Each row is a point. A path goes straight from each point to the next, and from the last back to the first. The post is the endless flat space through its rows: a point in 2 columns, a line in 3, a plane in 4, and so on, so that a path can go around it. Count how often the path circles the post. Going back the other way cancels.

Post:
-.10  -.03  -.30
.27  .16  .14
Path:
.19  -.09  -.57
-.26  -.61  -.71
-.36  -.32  -.15
.12  .29  .39
.20  .43  .16
.44  .50  -.13
.14  -.11  -.31
.10  .19  -.38
-.26  .19  -.42
-.06  .28  .30
-.16  -.46  -.20
.08  -.43  -.48
.30  .17  -.04
-.06  .23  -.24
-.45  .02  -.50
-.14  -.13  -.14
.20  -.12  .00
.36  .04  -.03
.29  .16  -.03
.16  -.19  -.64
.07  .37  -.47
-.72  .07  -.68
-.22  .00  .00
.21  .13  .36
.09  .22  .06
-.04  .19  -.27
.13  .14  -.58
.20  .54  .11
-.10  .09  -.03
-.49  -.38  -.51
.24  -.10  .03
Times around: 2

Post (8 x 9):
.38  -.05  .24  .23  -.48  .02  -.29  .01  -.09
.15  .01  -.04  -.44  .20  -.10  .58  .20  .35
-.20  .00  -.62  .26  .26  -.08  -.23  -.08  -.12
.08  -.50  -.10  -.14  -.07  -.22  .10  .10  -.15
.11  -.02  -.09  .16  -.17  -.09  .38  -.05  .01
-.03  -.03  -.25  .37  .30  .24  -.19  -.02  .19
-.02  -.38  .12  -.22  .40  .33  -.62  -.47  -.05
-.06  -.26  .16  -.33  -.49  -.07  -.25  -.13  .14
Path (28 x 9):
.49  -.05  .19  -.03  .34  .17  -.03  .08  -.23
.32  -.19  .05  -.27  .26  .52  .42  -.11  .17
-.02  -.42  -.31  -.13  .05  .00  .05  -.03  .19
.04  -.32  .11  .14  -.60  -.27  -.02  -.45  .02
.03  -.20  -.29  -.17  .17  -.39  -.15  .07  -.41
-.09  .00  -.31  .37  -.70  -.05  -.36  .58  -.20
.56  .05  .01  .13  -.49  .36  .18  .26  .40
-.12  -.31  -.45  .02  -.40  -.36  -.07  -.14  -.21
-.07  -.41  -.08  -.38  .37  -.42  .24  .06  .13
-.07  .38  -.51  .54  .21  -.05  -.01  .24  .13
.00  -.04  .12  -.20  .29  -.30  -.26  -.49  -.31
.23  -.29  .06  .31  .44  -.14  .21  -.19  .17
.13  -.22  .17  .14  .35  .24  -.89  .01  .02
-.17  -.09  -.27  -.25  -.03  -.08  .44  -.15  -.36
.61  -.17  .36  -.07  -.09  .22  .66  .31  .30
.61  -.74  .31  -.07  .21  .17  -.18  -.60  -.29
.01  .23  -.20  .04  -.05  -.09  -.75  .16  .22
-.26  .06  -.36  .28  -.46  -.32  -.38  .34  .08
.43  .06  .32  .04  .49  .54  .30  .08  -.09
.35  .25  -.26  .66  -.49  .13  .02  .16  .03
.64  -.64  -.09  -.17  .49  .32  .05  .00  -.14
-.04  -.26  -.23  -.06  .25  -.09  -.12  -.18  .05
-.21  -.48  .33  -.50  -.51  -.35  -.64  .05  -.06
.15  .41  -.12  .00  .09  -.10  .52  .30  -.10
-.47  .01  -.37  -.07  -.31  .63  -.81  .08  .62
-.22  -.72  -.12  -.12  -.05  .08  -.35  -.49  -.14
.34  -.05  -.07  -.04  -.02  -.28  -.61  -.15  -.15
-.07  -.28  .16  -.01  .10  .05  -.93  -.37  -.35
Times around: 5

Post:
-.14  -.13  .22  -.13  .08  .40  -.25  -.31  .25  .07  -.63  .29  -.01  -.10  .07  -.14  -.02  -.40
.28  -.08  -.04  -.14  .56  .48  .17  -.01  -.26  .48  -.06  .10  -.55  .10  .06  -.11  .00  .13
.10  -.34  -.12  .23  .00  .19  -.11  -.15  -.14  -.02  .39  .25  .02  -.02  -.06  -.14  -.04  .03
-.13  -.09  .03  -.10  .35  -.01  -.10  .33  -.26  -.02  .11  .37  .22  .32  -.38  .02  -.10  .21
.09  .33  -.07  .00  .20  -.04  -.11  -.38  .27  -.57  -.34  .14  .02  -.12  .30  .28  .06  -.41
.35  .09  -.21  -.05  .07  .03  .14  -.04  -.28  .07  -.02  .27  .69  .33  -.37  .03  -.01  .16
.00  .08  -.05  .16  -.20  .29  -.20  -.01  .38  -.15  -.36  .31  -.06  -.44  .28  .35  -.23  -.21
.10  -.11  -.08  -.16  -.11  .05  -.47  .18  .03  .39  .48  .05  .00  .06  -.19  .06  .27  .29
-.09  .24  -.10  -.08  .58  .42  .50  -.15  -.09  .02  .24  -.29  -.06  .22  -.10  -.44  .01  .09
.11  -.30  .09  .51  .19  -.33  -.16  .25  .19  -.03  .27  .39  .67  .06  -.17  -.03  .25  .16
-.16  -.17  -.29  .15  .27  .15  .11  .05  -.13  .07  .17  -.23  .42  .50  -.30  .39  .30  .15
-.05  .24  .13  .22  .17  .40  .17  .21  -.33  .05  .07  -.16  -.25  .40  -.03  -.23  .26  .13
-.13  .09  -.03  -.10  -.01  -.30  .18  -.21  -.27  .07  -.04  -.01  .18  .04  .09  -.02  -.02  .26
.10  -.21  -.20  -.01  -.22  .53  .10  -.29  .54  -.55  -.48  .50  -.30  -.26  .55  .13  .31  -.30
-.19  .05  -.35  -.20  .44  .30  .20  .09  -.45  -.08  -.14  -.08  -.10  -.05  -.09  -.42  .27  -.01
.06  -.14  -.05  .19  .15  .07  -.09  -.11  .02  -.01  -.32  -.06  .18  .19  -.49  -.11  -.16  .56
-.24  .24  -.29  .12  -.17  .11  .08  -.42  .51  .05  -.72  .36  -.38  -.07  .53  -.09  -.28  -.54
Path, 31 rows:
.31  .16  -.40  -.25  -.11  .01  .28  -.45  -.19  -.08  -.02  -.37  .22  -.23  .44  .36  .19  .14
-.13  .24  -.13  -.10  .29  -.06  -.39  -.43  -.27  .24  -.11  .45  -.21  -.06  .30  -.05  -.81  -.34
-.19  .27  .05  .39  .29  -.06  -.07  .18  .06  .06  .07  .34  .47  -.01  -.17  -.37  -.01  .13
-.10  .11  -.34  -.42  -.29  -.48  -.25  -.64  -.30  .33  .14  -.07  .22  -.34  -.17  -.32  .17  .14
-.18  -.23  -.34  .06  .00  .33  .47  .14  .19  -.14  .10  .04  .33  .42  -.24  .19  .07  -.10
.13  -.19  .07  .68  -.22  .20  -.09  .08  .03  -.41  -.19  -.33  -.35  .31  .41  .13  .52  -.22
-.04  .22  -.13  -.19  -.36  .17  -.47  .28  .36  -.15  .16  .17  -.13  .37  .05  .52  .02  .24
-.48  .10  -.48  .04  .04  .42  .00  -.28  -.22  .09  -.11  -.36  .02  .60  -.10  .69  -.13  -.03
-.04  .82  -.32  -.09  .17  -.06  .52  -.49  -.36  .06  -.38  .03  .47  .28  .05  -.13  .21  -.31
-.08  -.20  -.01  -.45  .64  .24  .05  .10  -.45  .13  .21  .24  .15  .08  -.16  .21  .47  -.16
.22  .26  -.03  .44  -.05  .17  .21  -.36  .00  .59  .01  .31  .41  .07  -.05  -.51  -.19  .14
.09  .38  -.56  .13  .10  .21  .48  -.31  .24  -.40  .02  -.11  .76  -.09  .20  .74  -.38  -.05
.10  -.01  -.48  .24  -.02  .49  .48  .06  -.34  .10  .29  -.02  .08  .73  .14  .10  -.14  -.27
.30  .16  .25  -.94  .58  .15  .32  -.57  -.27  -.28  -.34  .35  -.34  -.40  .62  .21  -.20  -.49
.14  -.16  .12  .02  .04  .02  .13  .14  -.30  -.50  -.32  .64  -.14  -.06  -.30  -.21  .10  .23
-.03  -.19  .03  .42  .04  .07  .01  -.32  .03  .68  -.08  .07  -.11  -.14  .01  -.29  -.19  .13
-.26  .15  .18  .55  .14  .06  .01  -.42  -.30  .13  .05  -.04  .45  .32  .17  -.07  -.07  -.18
-.13  .69  .01  .13  .53  .04  -.01  .18  .02  -.04  -.09  .11  .31  .46  .00  -.52  -.28  -.07
.16  -.86  .10  .05  .39  .44  -.05  .39  -.54  -.16  .65  .27  .29  -.13  -.16  -.43  .44  -.04
-.03  .49  -.40  -.41  -.22  -.25  .11  -.26  -.45  .23  .55  -.17  -.49  .14  .41  .03  -.04  -.30
-.18  -.17  -.29  .61  -.19  -.04  .27  .22  -.20  -.03  -.11  -.11  -.04  .20  -.06  -.48  .10  .60
-.33  -.30  -.02  -.08  .32  -.29  -.27  .25  .16  -.24  .12  .80  -.27  -.43  .63  -.02  .15  -.18
.19  .22  .32  .21  .20  .60  -.72  .22  .31  .13  -.17  -.04  .07  -.18  -.50  -.16  .16  .13
.38  .08  .13  -.21  .75  .27  .23  -.20  -.31  -.23  .34  .11  .75  .29  -.77  -.01  .10  .08
.20  -.53  -.24  .41  .29  .46  .34  .05  .35  .14  -.13  .17  -.15  .18  -.25  .21  -.06  -.02
-.28  -.15  -.29  -.66  .67  .37  -.01  .34  -.08  .49  -.24  -.36  -.38  -.11  -.03  .59  -.47  -.04
-.06  .36  -.23  -.70  -.06  .33  -.25  -.27  -.34  .12  -.29  -.08  -.10  -.59  .47  .07  -.26  -.31
-.05  -.37  -.49  -.20  .27  .34  .02  -.22  -.04  .41  .04  .33  .45  .22  -.12  .05  .19  -.16
-.31  .05  .00  -.22  .24  .51  -.24  -.58  -.02  .02  -.10  -.28  .06  .19  -.21  .13  .12  -.48
.15  -.15  .28  .27  -.05  .56  .18  -.46  .15  .64  -.32  -.03  -.05  .13  -.14  -.36  .04  -.29
.14  -.31  .11  .06  .09  .32  -.10  .41  .30  .14  .15  -.06  -.15  .38  -.27  .39  .09  .09
Times around: 2

Post (17 x 18):
-.08  -.22  -.19  -.06  .12  -.17  -.13  -.30  -.02  .01  -.02  .31  -.20  -.10  .33  .08  .02  .12
-.49  .18  .36  .15  .21  -.17  .39  -.09  .08  -.16  -.24  .11  .14  .30  -.30  -.21  .11  .47
.26  .38  -.25  -.09  -.12  -.09  -.10  .05  .01  .06  -.08  .31  .17  .25  -.03  .21  -.18  .16
-.14  -.03  -.06  .28  -.24  .31  -.19  .14  .36  -.43  -.20  .27  -.20  .34  .12  -.38  .17  .06
-.17  .11  -.21  -.48  .24  .14  -.18  -.10  -.03  -.16  -.01  .10  -.17  .09  -.09  -.06  .03  -.10
-.21  .14  -.58  .07  .13  .13  -.21  -.09  .41  -.43  -.11  -.01  -.13  -.07  -.31  .39  .38  -.22
.04  .05  -.60  -.44  .31  -.23  -.03  .10  .35  .17  -.25  .06  .01  .29  -.22  -.16  -.40  -.01
.09  -.45  .29  .09  -.21  .00  -.22  -.16  -.01  -.05  .02  .30  .31  -.19  .03  .02  .14  .28
-.28  -.44  .03  .03  -.07  -.14  -.27  -.30  .11  .21  .21  .22  .26  -.11  .13  -.29  .23  -.07
-.34  -.44  .32  -.31  .07  .29  .15  -.03  .10  -.01  .16  .19  .35  -.13  .25  -.29  -.05  -.03
-.09  .03  -.10  -.14  .14  -.07  -.15  -.15  -.06  -.17  -.09  -.22  -.27  -.17  .08  .03  .21  -.29
-.16  -.05  -.59  -.58  .18  -.28  .17  -.01  -.26  -.25  -.07  -.09  .06  .27  .18  -.05  .05  .12
.07  -.06  .18  -.09  .10  -.07  -.10  -.16  -.01  .21  .07  -.09  -.09  .05  .01  .11  .06  .34
-.06  .31  -.27  -.45  -.01  -.28  -.09  .19  .01  .41  -.41  .54  .20  .33  -.28  .38  .06  .33
.07  .02  -.08  .07  -.42  -.07  .04  -.15  .28  -.32  .21  .02  -.28  -.19  .00  .48  .42  -.10
-.22  .05  -.13  -.10  .15  .17  -.11  .46  -.28  -.18  -.05  -.09  -.12  .26  -.32  -.13  .12  .11
-.38  .03  .13  -.07  -.52  .42  .19  -.08  .25  .04  .13  -.08  -.07  -.20  .07  -.24  -.10  .08
Path:
-.39  -.09  .02  -.15  .24  -.36  -.15  -.30  -.23  -.21  -.09  .24  -.11  .63  .39  -.33  .15  .06
-.10  -.04  -.08  -.56  .19  -.06  -.18  .14  -.34  .26  .23  -.08  .31  .23  .28  -.37  -.28  -.09
-.25  .37  .48  .25  -.18  .17  .16  .44  -.08  -.16  -.29  -.02  .40  .13  -.24  -.32  -.01  .34
-.33  .41  -.76  -.28  .35  .03  .35  -.10  .25  -.33  -.20  .02  -.18  .05  -.12  .18  -.09  .16
.12  .00  .09  .32  -.17  .09  .02  -.21  .26  -.23  .02  .40  -.66  .06  .12  .16  .06  .36
.22  -.01  -.27  -.18  -.13  .04  -.53  -.15  -.26  .07  -.41  .15  -.42  .18  .32  -.04  -.05  -.24
.24  .30  -.43  .64  -.22  .08  .10  -.24  .52  -.64  -.05  .11  .15  -.11  -.20  .54  .31  -.17
.17  -.33  .10  .29  .17  -.39  .03  -.16  .02  -.40  .04  .02  -.21  -.29  .11  .23  .46  -.06
-.04  -.09  .22  -.16  -.11  -.26  .28  .11  .02  -.06  .30  .36  .25  -.01  .43  -.15  -.05  .03
-.42  -.04  .41  -.35  .28  -.28  .00  .07  .05  .49  .17  .09  -.33  .35  -.12  -.19  .19  .18
-.27  -.56  -.11  -.28  -.23  .32  .06  -.05  .07  -.45  .48  -.10  -.26  -.15  .20  .23  .22  -.06
-.07  -.32  .16  -.41  .14  .12  .27  .01  .04  -.46  .01  .11  -.12  .28  -.02  -.12  .31  -.07
.09  -.67  .03  .39  .07  .31  -.34  -.25  -.17  .11  .18  .61  .77  -.04  .43  -.69  -.16  .13
-.15  -.41  .00  -.11  .10  -.25  -.24  -.08  -.15  .05  -.04  .41  .39  .20  .30  .17  .61  -.10
.00  -.13  -.03  .16  -.18  .23  -.54  .12  .26  -.55  -.09  .19  .30  .21  -.10  -.17  .33  -.50
-.45  -.04  -.28  -.48  -.04  -.01  .26  .26  .12  .11  .43  .03  .43  .19  -.25  .01  -.10  .26
.03  .18  -.08  .34  -.02  .11  -.38  .09  .20  -.19  -.33  .54  -.24  -.04  -.17  .41  .36  .32
-.04  .02  -.24  .44  -.01  -.01  -.01  -.15  .03  -.15  .01  .23  .03  -.15  -.37  .17  .19  .17
.00  -.21  .06  -.49  .03  .03  .25  -.38  -.03  .17  .13  -.30  -.09  -.14  -.02  .25  -.05  .10
-.56  .01  -.05  -.34  -.14  .31  -.16  .01  -.14  .23  -.02  -.01  -.15  .21  .26  -.14  -.07  -.07
-.21  -.12  -.13  -.26  .25  .39  -.08  -.24  .24  -.46  -.02  -.42  -.17  -.08  .03  .10  -.02  .34
.09  -.32  -.28  -.27  .22  -.20  -.35  -.51  .06  -.06  .08  -.15  .26  -.46  -.17  .12  .06  .06
.29  .01  .11  .12  -.18  .03  -.12  .14  .16  .08  -.12  .33  -.15  .14  -.46  -.14  -.22  .55
.03  -.12  -.40  -.23  -.05  .01  .19  -.11  .13  .14  -.34  -.31  .30  -.23  -.52  .31  -.11  .43
-.37  .07  .00  -.11  -.33  .00  .09  .00  -.18  .30  -.23  .00  -.38  .09  -.14  -.12  -.12  .23
.03  -.16  -.50  .01  -.16  -.55  -.10  -.20  .39  .14  -.22  .16  .07  -.21  .13  .94  .23  .18
-.50  .35  .30  .17  .03  .51  .01  -.04  -.04  -.10  .24  .04  -.15  -.13  .16  -.48  -.28  -.10
-.03  .12  -.29  -.55  .10  -.30  .38  -.07  .36  -.03  .09  -.30  -.15  -.15  -.12  .13  -.02  -.13
-.05  -.45  -.06  -.39  -.13  -.13  .08  -.28  .55  .03  -.34  .32  -.20  -.21  .05  .37  .33  .36
.35  -.55  -.06  .47  -.34  -.34  -.20  -.20  .16  -.13  -.06  -.04  -.53  -.02  .13  -.11  .16  -.03
Times around: 3

Post:
-.06  -.03  .43  -.02  .33  .17  .15  .27  .11  .19  .00  .20  .08  .16  .09  -.15  -.15  -.05
-.06  .10  -.20  .26  -.13  -.34  .09  -.05  -.16  .24  .05  -.25  -.19  .19  .22  -.04  .55  .21
.61  -.11  -.07  .06  .20  .11  .40  .36  .24  .04  -.16  .27  -.06  -.49  .23  -.25  -.02  -.28
.00  -.28  .10  -.14  .49  .01  -.09  .12  .23  .18  -.32  -.05  .00  .04  -.12  .17  -.45  .12
.06  -.10  -.37  -.36  .31  -.05  -.05  .31  .00  .09  .15  -.12  -.05  -.10  -.03  .19  .18  -.30
.12  .59  -.27  .30  -.10  -.38  -.34  .34  .05  -.25  .11  -.07  -.33  .21  .28  -.22  -.03  .02
-.08  .07  -.18  -.12  -.20  .46  .50  .11  .18  -.02  -.21  .03  .18  .04  -.06  -.09  .16  .18
.06  -.13  -.05  .05  -.03  .47  .21  -.08  -.01  .08  -.63  -.24  .13  .13  -.04  .57  .18  .22
.04  .01  .22  .21  -.11  -.02  -.12  -.54  -.08  .28  .08  -.41  -.04  .18  .44  .27  .21  .15
.86  -.30  -.14  -.08  .03  .13  .03  .03  .38  .00  -.03  -.28  -.19  .06  .37  .05  .35  -.23
.18  .00  .20  .15  .38  .03  .04  .03  -.07  .62  .16  -.17  -.05  -.08  -.17  .13  -.12  .26
.28  .44  -.05  .47  .21  .30  -.42  .18  .02  .17  -.07  .06  .15  -.32  -.21  -.22  .00  .07
-.19  -.04  -.19  -.22  .11  .27  -.13  .30  .06  .70  .35  .15  -.19  -.21  -.27  -.19  -.18  -.56
.13  -.18  .21  .09  -.38  -.19  -.19  .21  .54  -.15  .00  -.30  -.08  -.14  .39  .17  -.24  .10
.47  .41  .27  .30  -.05  -.06  -.45  -.03  .15  .48  .04  .26  .09  -.29  .02  .13  .01  -.08
.20  .11  .03  .43  -.28  -.27  -.07  .05  -.14  -.26  -.25  -.05  .16  -.19  -.17  -.12  -.12  .10
.10  .21  .12  -.06  .66  .05  .25  .46  .07  .51  -.21  -.29  .15  -.30  -.20  -.33  -.24  .00
Path (23 x 18):
.55  -.11  .23  .10  -.12  .38  .39  .07  .55  -.07  .19  -.20  .23  -.16  -.03  .00  -.25  .20
.12  .21  .06  .14  .16  -.33  -.10  -.03  -.12  -.31  -.13  -.13  -.09  -.23  .17  .00  -.07  -.34
-.14  .18  .19  -.34  .62  -.13  -.36  .01  -.09  .64  -.02  .16  .19  -.21  -.17  -.19  -.32  -.34
-.29  -.44  -.38  -.16  -.12  -.48  -.62  .06  -.01  -.21  .03  -.14  .01  -.04  .32  .06  -.02  -.41
.37  .06  .01  .71  .08  .02  -.04  .12  -.18  .11  -.34  .06  .09  .15  -.11  .14  .27  .01
-.38  .41  .20  .13  .40  .16  .03  .50  .09  -.25  .05  .00  .11  -.36  .05  .05  -.23  -.10
.94  -.21  -.03  -.12  .79  .26  .13  .35  .24  .63  -.25  .39  .16  .18  -.46  -.24  .35  -.16
.37  .06  -.21  -.05  -.06  .37  .41  .02  .02  .67  .11  -.24  -.08  .04  .48  -.29  .71  -.16
.30  -.11  -.23  -.22  -.48  -.04  -.18  -.04  .50  -.21  -.43  -.37  -.27  .04  .35  .28  .07  -.24
-.19  -.22  -.11  -.21  .23  -.16  .37  .00  -.10  .46  -.10  -.32  .15  -.22  -.51  -.04  .25  -.19
-.50  -.02  -.13  .37  .00  .42  -.31  .00  .00  .08  -.07  -.38  -.27  .05  -.13  .19  -.48  -.16
-.17  .09  .45  .43  .14  -.11  -.23  -.13  -.25  -.08  -.36  -.25  -.09  -.05  -.14  .26  -.27  .03
.63  -.61  -.16  -.54  -.66  .19  .37  -.04  .59  -.06  .24  -.18  -.33  -.09  .50  .25  .10  -.26
-.25  .19  .05  .28  -.45  -.09  -.39  .12  -.13  .34  -.29  .10  .36  .06  -.06  .06  .14  -.01
.22  -.39  -.15  .23  -.30  .11  .06  .55  .59  .19  .09  .32  -.16  -.34  -.06  -.08  .03  -.03
.28  .05  .15  .36  .23  .02  .09  .11  -.27  -.05  -.51  -.03  .00  -.13  -.48  -.33  .11  -.12
.50  .22  .38  -.01  .86  -.20  -.13  .06  .21  .44  .09  -.15  .01  .05  .05  .16  .24  .08
.13  .18  -.18  .49  .21  .01  -.06  .16  .01  .13  -.14  -.19  -.02  -.09  .19  .15  .01  .20
.68  -.22  .17  -.04  .20  .52  .00  .03  .37  .14  -.41  -.51  .16  -.13  .37  .22  -.11  -.17
.65  .16  -.20  -.26  .08  .14  -.17  .34  .41  .10  .07  -.24  .02  -.09  -.17  .41  -.20  -.12
.47  .13  .28  .16  .14  .20  -.14  .14  .50  .38  -.17  .12  .14  -.11  -.09  -.13  .18  .03
-.30  -.07  .08  .16  .41  .06  .22  .10  -.13  -.11  -.69  -.18  .12  .30  -.15  .16  -.38  .09
.41  -.19  -.10  .63  .57  .21  .05  .55  -.28  .02  -.50  -.43  .03  -.12  -.32  -.30  -.07  -.03
Times around: 1

Post (17 x 18):
.16  -.13  .06  -.09  -.05  -.27  -.17  -.14  .00  .31  -.43  -.34  -.07  -.07  .10  -.13  .28  .18
.14  .27  -.12  .19  -.18  -.35  -.10  -.21  .07  .13  .12  .08  .02  -.47  -.40  .27  .09  -.39
.14  .20  .17  .12  -.03  .00  .08  -.47  .04  -.56  -.16  .03  .10  -.02  .10  .23  .07  -.08
-.32  -.07  .03  -.02  .17  -.29  -.21  .47  -.10  -.32  -.12  -.13  .08  -.14  .14  .44  -.11  -.15
-.03  -.24  -.11  .24  .12  -.16  .45  .16  -.24  -.34  .06  -.58  -.01  .03  -.08  .00  .38  .11
-.44  .30  .22  -.14  .27  -.15  .28  .31  -.39  -.12  .40  .06  -.22  .22  -.17  -.27  -.05  -.37
-.16  -.44  .10  .24  -.46  .20  -.08  -.21  .41  -.25  -.13  .03  .10  .12  .08  .10  -.42  .32
-.28  .09  -.11  .14  .10  .23  .02  .44  -.32  -.01  .22  -.16  .37  .16  -.09  .14  .22  -.08
.22  .17  .17  -.23  -.38  .25  .00  -.32  .17  -.17  .27  .01  .17  -.13  .00  .31  -.03  -.12
.30  .45  .28  .05  -.57  .11  .06  -.17  .15  -.05  -.15  -.48  .01  -.34  -.10  .07  .39  .24
.16  .16  -.19  .02  -.07  .34  .20  .34  .06  -.27  -.16  -.17  -.07  .26  -.11  .03  .22  .23
.12  -.12  -.09  .40  -.11  .10  .05  .33  .13  -.27  .19  -.43  .06  .12  .07  -.04  .24  .14
.02  -.06  .43  .04  -.03  .09  .09  .02  .04  .14  .07  .06  .11  -.24  .02  -.14  .08  -.19
.04  .59  -.15  -.26  -.06  .02  -.03  .07  -.43  -.06  -.09  .07  .02  -.28  .15  .21  .02  -.21
.22  -.01  .17  -.22  -.40  .10  -.15  -.06  -.12  .38  -.04  -.07  .21  -.14  -.35  -.46  -.01  -.36
-.09  -.10  .19  -.25  -.19  .19  -.41  -.15  -.19  .13  -.27  .17  -.07  -.02  .10  .39  -.58  -.28
.02  .07  .05  .10  -.16  -.17  -.10  .32  -.23  -.06  .34  .23  .09  -.17  -.31  .13  .18  -.28
Path:
-.11  -.31  .03  -.13  -.02  .10  -.09  .31  -.20  -.31  -.08  -.45  .19  -.24  -.02  -.10  -.27  -.18
.39  .38  .03  -.26  -.10  -.23  .00  .05  .01  .42  -.35  -.10  .09  -.17  -.39  -.14  .65  .18
.21  -.03  -.05  .41  .00  -.08  .07  .01  .11  -.54  -.11  -.06  .20  .07  .09  .17  .30  -.02
.02  .45  -.09  -.26  -.09  -.20  -.14  -.07  -.08  .06  -.14  .03  -.08  -.35  .00  .38  .33  -.10
.13  .44  -.02  .02  -.33  .21  -.42  .17  -.27  -.22  -.10  .08  .09  -.01  -.54  .05  -.04  -.36
.02  -.39  .14  -.16  -.20  .28  -.03  -.38  .12  .02  .08  -.69  .11  .26  .35  .33  -.15  .41
.10  -.21  .07  .06  -.04  -.10  .13  .19  .28  -.17  -.10  -.80  .08  .08  .13  .11  .31  .29
.03  .27  .28  -.12  -.24  .06  .30  -.12  .46  -.20  -.05  .12  .13  -.19  .11  .06  -.11  -.26
.22  -.08  .20  .47  -.03  -.24  -.11  .27  .25  -.05  .15  -.16  .20  -.17  -.08  .07  .25  .04
-.33  -.31  .15  .10  .21  -.02  -.34  .12  .11  .18  .16  -.13  .19  -.11  .31  .45  -.11  .11
-.27  .40  -.06  -.17  -.30  .11  .07  -.27  -.17  -.29  -.22  -.38  .02  -.23  .00  -.11  -.23  -.28
.55  -.17  .33  .33  -.94  .44  -.10  .12  .52  -.46  .35  .23  .25  -.42  .00  .30  .06  .04
.47  .26  .41  .34  -.32  -.33  .10  .36  -.15  .08  .10  .07  .26  -.67  -.41  .09  .52  -.24
-.32  .37  .21  -.38  .28  -.09  .61  -.21  -.55  -.28  -.09  .17  -.26  -.10  -.33  .21  -.04  -.16
.45  .13  -.13  .23  -.46  -.41  -.11  .21  .20  .40  .25  -.12  .00  -.78  -.53  -.32  .50  -.29
-.42  -.10  .23  .06  .02  .12  -.03  .30  -.14  -.52  -.17  -.23  .24  .09  .71  .68  .40  .41
.08  .11  -.03  -.11  .27  -.21  .25  -.28  -.58  .16  -.16  .00  -.01  -.14  .15  .07  .11  -.36
.08  .23  .32  -.02  -.10  -.23  -.15  .44  -.18  .02  -.34  .00  -.05  -.10  -.48  .01  .13  .10
.14  .25  -.15  .19  -.14  -.22  -.27  -.04  -.25  -.33  -.30  -.05  -.35  -.08  -.11  .20  -.09  .08
-.36  -.09  -.03  .06  .20  .10  -.13  -.01  -.07  .36  -.33  -.18  -.13  .39  .11  -.41  .12  .37
.37  .02  .31  -.50  -.03  .14  .08  -.16  -.26  -.25  .07  .10  .20  -.12  .14  -.26  .14  .03
.21  .51  .50  -.21  -.61  .43  .00  -.48  .39  -.46  -.27  -.16  .11  .15  .08  .31  .00  .46
-.08  .57  .04  -.28  -.03  .04  -.36  .00  -.36  -.07  -.75  -.26  .21  .01  .19  .38  .01  -.31
.51  .30  -.06  .26  -.22  .17  .02  .00  .26  -.10  -.23  -.09  -.24  -.48  .28  .12  .49  .22
Times around: 0
